Each row is a point. Each copy is the shape, with its points in the same order, stretched, turned, moved and blurred by noise. Some copies are also mirrored. Which?

Shape, 6 rows:
[[ -5   1]
 [  9  12]
 [ -1  19]
 [ -9  -9]
 [ -1  11]
 [ 42 -70]]
Copy 1 (6 x 2):
[[ -3   8]
 [  7  -3]
 [ 15   4]
 [-11  12]
 [  8   4]
 [-85 -26]]
Copy 1 is: only turned
Copy 2:
[[-10  15]
 [-24   4]
 [-25  14]
 [ -2  12]
 [-18  11]
 [ 33 -54]]
Copy 2 is: mirrored
Copy 3, 6 rows:
[[  7   0]
 [ 20  12]
 [  6  20]
 [  3 -13]
 [  9  12]
 [ 72 -83]]
Copy 3 is: only turned
Copy 4 (6 x 2):
[[ -8   9]
 [  2  22]
 [ -6  29]
 [ -8  -3]
 [ -5  20]
 [ 38 -61]]
Copy 4 is: only turned

Shape (7 x 4):
[[ 45  -5  -9  12]
 [ 27 -36  59  34]
 [ 37  26 -38  16]
 [  1  18 -10 -16]
 [ 10  18   7  -4]
 [-25 -17 -12 -38]
 [-36  21   2  14]]
Copy 1 (7 x 4):
[[  0 -11  32 -49]
 [ 68   0  45 -24]
 [-44  -9  43 -38]
 [-32   7  -5  -8]
 [ -6  19   9  -5]
 [-27 -14 -54   2]
 [-24  -4  11  41]]
Copy 1 is: mirrored
Copy 2:
[[-20  22  35  11]
 [ 63  20  19  34]
 [-64  24  14   5]
 [-13 -11   0 -25]
 [ -3   2  -1 -18]
 [ 17 -49   5 -27]
 [ -1 -22 -45  -2]]
Copy 2 is: mirrored
Copy 3:
[[ 18  14  25 -42]
 [ 51  44  21  27]
 [-15  14  14 -64]
 [-19 -12   9 -11]
 [-13   5  14  -5]
 [ -2 -45  -7  13]
 [-27   7 -23  17]]
Copy 3 is: only turned

Shape:
[[-28   6  60  25   0 -31]
 [ -7  58 -74  -5  23  20]
 [ -8   9 -39  11  -7 -31]
 [  0 -24  50  21   6 -16]
 [ 18  24  31   2  18 -17]
 [ 12   0  21  31 -11  -1]
 [ -7  38 -43 -23   2  30]
 [-22  52 -58   2  42  -6]
 [-11  27 -23 -20  13 -10]
 [ 24  26  -9  -4  -8 -24]
 [ 24 -20  41  24  26  -9]
 [-18  10 -41 -27  17 -15]]
Copy 1, 12 rows:
[[-30  52  34 -52  19  12]
 [-14 -21 -84  63 -18  -1]
 [  3  23 -12  33 -35 -22]
 [ -5  31  39 -36  26   4]
 [ 15  14 -18 -39  14  13]
 [  3  17  10  -3   1  34]
 [-25 -39 -54  31 -25   1]
 [-15  12 -66  43   4 -24]
 [-12  -5 -35   4 -15 -23]
 [ 25   7 -24  -7 -37   5]
 [ 24  18  20 -28  44   5]
 [ -8 -12 -24  19 -16 -48]]
Copy 1 is: only turned
Copy 2 (12 x 6):
[[-74   9 -24  -8 -17  -1]
 [ 75  23  48 -34 -41  34]
 [ 15  39   7  -2 -20  -9]
 [-45  -3 -42  -9  12  -8]
 [-22   5  -4 -45 -13 -10]
 [-22  -5   3 -12  15  -4]
 [ 51 -16  31 -20 -37   8]
 [ 51  52  22 -35 -49  43]
 [ 20  13   4 -22 -43   0]
 [  4  14  16 -28 -14 -29]
 [-22   5 -29 -30  22   4]
 [ 40  23 -12 -15 -42  -2]]
Copy 2 is: only turned
Copy 3 (12 x 6):
[[-49  14 -69  11  51   2]
 [ 21 -28   4  11 -33 -60]
 [-32   9 -26  -4 -34 -11]
 [-24  15 -50  14  23  30]
 [ 17  14 -44  -1  21 -12]
 [ -9  23 -29  25   7   5]
 [ 13 -12  29   8 -17 -35]
 [  4 -36 -36  -6 -25 -53]
 [ -7  -9  -6  -9  -5 -20]
 [  3  26 -19  -8  -6 -18]
 [ 11  14 -46  21  11  29]
 [-18 -16  -7 -22 -27  -7]]
Copy 3 is: mirrored
Copy 4, 12 rows:
[[ 42 -22   6   7  -4 -30]
 [  1  73  13 -39  39   8]
 [ 27  35 -26 -44  32  -5]
 [ 11 -29  -8  13 -15 -27]
 [ 20  -5  11 -11  -9   5]
 [ 10 -10 -13  11   8  -5]
 [  2  61   0  -1   7   9]
 [ 11  57  24 -60  41 -10]
 [ 21  42  -1 -28   1   0]
 [ 27  21 -15 -27   9  22]
 [ -6 -34   2   1 -13 -15]
 [ 17  50 -11 -39   2 -10]]
Copy 4 is: only turned

Shape:
[[ -7   9  36  20 -13  -1  -7  -2  40]
 [-14  41  47  23 -34 -39  -1  45  17]
 [  3 -30  13   8  -4 -19 -17  -6  37]
 [ -1 -23  -6 -40   2  -9 -22 -15  16]
 [ 35   4 -40   6   2  28  35   9 -14]
 [ 27  41 -10 -45  13  20 -43 -42 -24]
 [ -6  -9  21 -21   5  -4 -38  25  11]
 [ 18  44 -22 -48  21   2 -22 -13   9]
 [-43 -15  21  -8   6   6 -22  14  25]
 [ 34  -4  -5 -35  31  18  59  10 -29]
 [-24 -11  -3  -4  38 -36 -16  -3   3]
 [ 57  23   1  26 -13  10  21  30   0]
 [ 31  29  -1  11 -37  -7  30  12 -22]
 [ 11  -8 -17 -18 -12  10  29  11 -16]
 [ 42  44 -20 -38   4  25  -8 -12  21]]
Copy 1, 15 rows:
[[ -2  -9 -25  -5  24 -19  17  30  -8]
 [-30  25  10  22  18 -29  51  42  27]
 [ 13 -36 -27 -15   6 -20  17  14  15]
 [ 41  -4 -15 -22   7 -18  28 -18   3]
 [-19   3  15   4  27  55  -9 -31  26]
 [ 35  42  29 -36   1  36  39 -17 -52]
 [ 36 -13   0   3  16 -25  42  15   2]
 [ 17  34  40 -39  29  -3  43 -41 -32]
 [ 32 -12 -25  21  30 -50  16  12  -4]
 [-16  -4  30  20   3  64  22 -48  -4]
 [ 30 -17  30  16   6 -52  16 -10  -6]
 [-49 -12  21  -7  22  65  15   1  29]
 [-38  36  23   7   5  53  24   2  40]
 [-11  14   3  14  11  34  11 -15  28]
 [ -5  20  15 -60  38  33  31 -35 -24]]
Copy 1 is: only turned
Copy 2:
[[-16  16  32  34 -14  43 -24 -31  -2]
 [-19  -1  58  -4   7  99 -40 -80 -23]
 [-28  -2  18  27  13  -1 -42 -17  19]
 [ -1 -28   0  -8   3 -20  -5  15  44]
 [-16  34 -32  -3  -6 -17  64 -15  14]
 [ 52   8 -43 -12 -40  15  53   6  76]
 [ -2  -7  49  -3  21  11 -29   6  38]
 [ 27 -24  -2 -13 -39   5  54 -21  55]
 [ 11  -8  43   9  13  -6 -34  22   3]
 [  2 -12 -38   8  34  -2  79  -6  21]
 [ 31 -18   0  17  21 -17 -34 -24  23]
 [-42  41   9   6   5  39  34 -56  14]
 [-25  23 -23 -16  -9  58  29 -55  -3]
 [-14   2 -20 -18  10   1  36   3   7]
 [ -2  -5  -7  -8 -48  15  78 -20  53]]
Copy 2 is: mirrored
Copy 3 (15 x 9):
[[  4 -21  17  16 -21  22 -36  12  -5]
 [ -2 -18  16 -43 -63 -10 -30  38  17]
 [ 33 -14  11   7 -30  35  -5  -9  -8]
 [ 33 -16 -15  -5  13  29  23   6 -17]
 [  5  27  15  40   5 -28   7  13  35]
 [-32 -21  -8  -3  75  41  39  20  19]
 [ 19 -10 -20  -9 -19  49  11  22  18]
 [-25  15 -22  -8  38  24  33  42   3]
 [  9  -7 -36   9 -18  28 -25   6  -2]
 [ 46  40  16   9  54 -35   1  -3  36]
 [  8  22 -23 -33 -11  17  16 -35   2]
 [ 10  10  49  20 -22   0   0  32  50]
 [  7 -16  40  -4 -10 -41   8  21  33]
 [ 25  -1   6  13   7 -29  10  14  19]
 [-17   9   0  21  38  23  18  63   6]]
Copy 3 is: mirrored

Shape:
[[-31 -72  11 -11 -20  -6 -48 -26  40 -28  19]
 [-12 -19   4   1  33  55  -8  10  13  11 -41]
 [ 83  13 -25  32   1   6  14  30  48  11 -15]
 [ 46 -27  -1 -33 -18   2  -9  -7 -14  19   4]
 [  8 -35  43   1 -30   0  30  27  62  18 -24]
 [  6 -24 -14  24  13   2  -7 -35 -16 -14  -8]
 [ 34 -29  -3  -3 -41  59  19  11  12   6  23]
 [ 34   1  10  -9   7 -31  -4 -37  -8  22 -10]
 [ 43  12  -2  34   2   8 -22  10 -10 -29   8]
 [  5 -12 -38  22  40 -45 -24   4  14 -63 -46]
 [ -7 -30 -38 -33  36 -14  -9 -28  16  20 -22]
 [ 13  33 -47   6 -11 -15   1  11 -14  55 -10]
 [-19   9   9  32  36   6   8  25  -4 -14  13]
 [-10  22 -11 -29 -49  -4  -2   9  68 -44   5]]
Copy 1 (14 x 11):
[[ 67  54  20 -21  20  38  30 -14  39 -16  28]
 [  1 -40  17 -28  36 -17 -16  22  -3   3  23]
 [ 22 -28  28 -47 -24 -36   6 -15 -56  24 -14]
 [ -1  45  47 -30 -13 -14  16  15 -29  -4  -6]
 [ 47  13  19 -29  38  -3 -23   7 -38 -48 -14]
 [  1  -5  31   6  11  13  25 -28   1  10  23]
 [  7  24  39 -62  -4  10 -44 -15 -43   0   9]
 [  4  22  50  17   6 -29  36   0  -7 -13 -12]
 [ 13 -10   0   0 -32  -9   5 -19 -33  19  27]
 [ 15 -28 -52   0   6   6  72 -22  14  25  -1]
 [ -1  11  38 -34  44 -17  54   2  31  16 -16]
 [-14   4  24 -31  32 -78  23 -10 -34  13  20]
 [ 13 -20 -18  11  45  -8 -24  -6 -18  26  26]
 [ 49  43 -33 -45 -12 -28 -14 -40  34 -19 -21]]
Copy 1 is: mirrored
Copy 2, 14 rows:
[[-32  35   6  21  -2   9  10  64 -22  -9  41]
 [ 30  12  24 -40  13 -44   0  17 -17  10 -18]
 [ 54 -22 -19  -7 -59  12 -30  29 -27  23  -9]
 [ 22   7 -21  -6  -1  24  37  30  -2  17  11]
 [ 43  21 -12  16 -17   1  -6  44 -23 -50  12]
 [ -6 -13  13 -29  -2   0  13  14  -2   9  30]
 [ 24  40   2 -10 -34  25  39   1 -31  -2  -7]
 [ 22 -26  -6 -10  15  25   6  33  12   8  27]
 [  5 -29  -2   6 -29  15   4  -6 -30  36  10]
 [-29 -55 -24 -25 -16 -27 -38  29 -14  17   0]
 [  2   3  -1 -50  19 -15 -21  51  23  13   0]
 [ 31 -26  14 -13 -20  11   7   8  52   8 -27]
 [ -1  -2   2  -5  -8 -10 -26 -30 -10  -5   9]
 [-16  -8 -12  26 -21  50 -19  39 -43 -24 -45]]
Copy 2 is: mirrored
Copy 3:
[[-19  24 -50  58  33  23  37  23  11 -26   3]
 [ -4  39 -11 -22  -8 -25 -11   1  25  41 -10]
 [-19 -38  10  16 -32 -77 -21 -16  28  81 -40]
 [-48  -5 -31   1 -25  -7 -14  -7  23 -36 -34]
 [ -3 -33 -31   7 -25  21  17   2  36  73  16]
 [-26  29 -13  21  10   0 -27  -3 -22 -11 -24]
 [-53  17 -13  17 -74  -7  18 -42  26  15  -6]
 [-25 -15 -39   5  15   1 -58 -13  11 -26 -17]
 [-32  -8  29  19  12 -21 -14 -13  15  -2 -27]
 [ 37 -10  26   7  76 -21  12  49 -31  16 -58]
 [  3   9 -60 -10  20 -35  -7  30 -19 -23 -17]
 [-45 -23 -27 -21   7 -54  -2 -43 -21 -19  -5]
 [-32 -15  29  -4   3 -10   0  23 -17  13  29]
 [ 47 -25 -10  27  14 -12  63 -22   9  -7   4]]
Copy 3 is: only turned
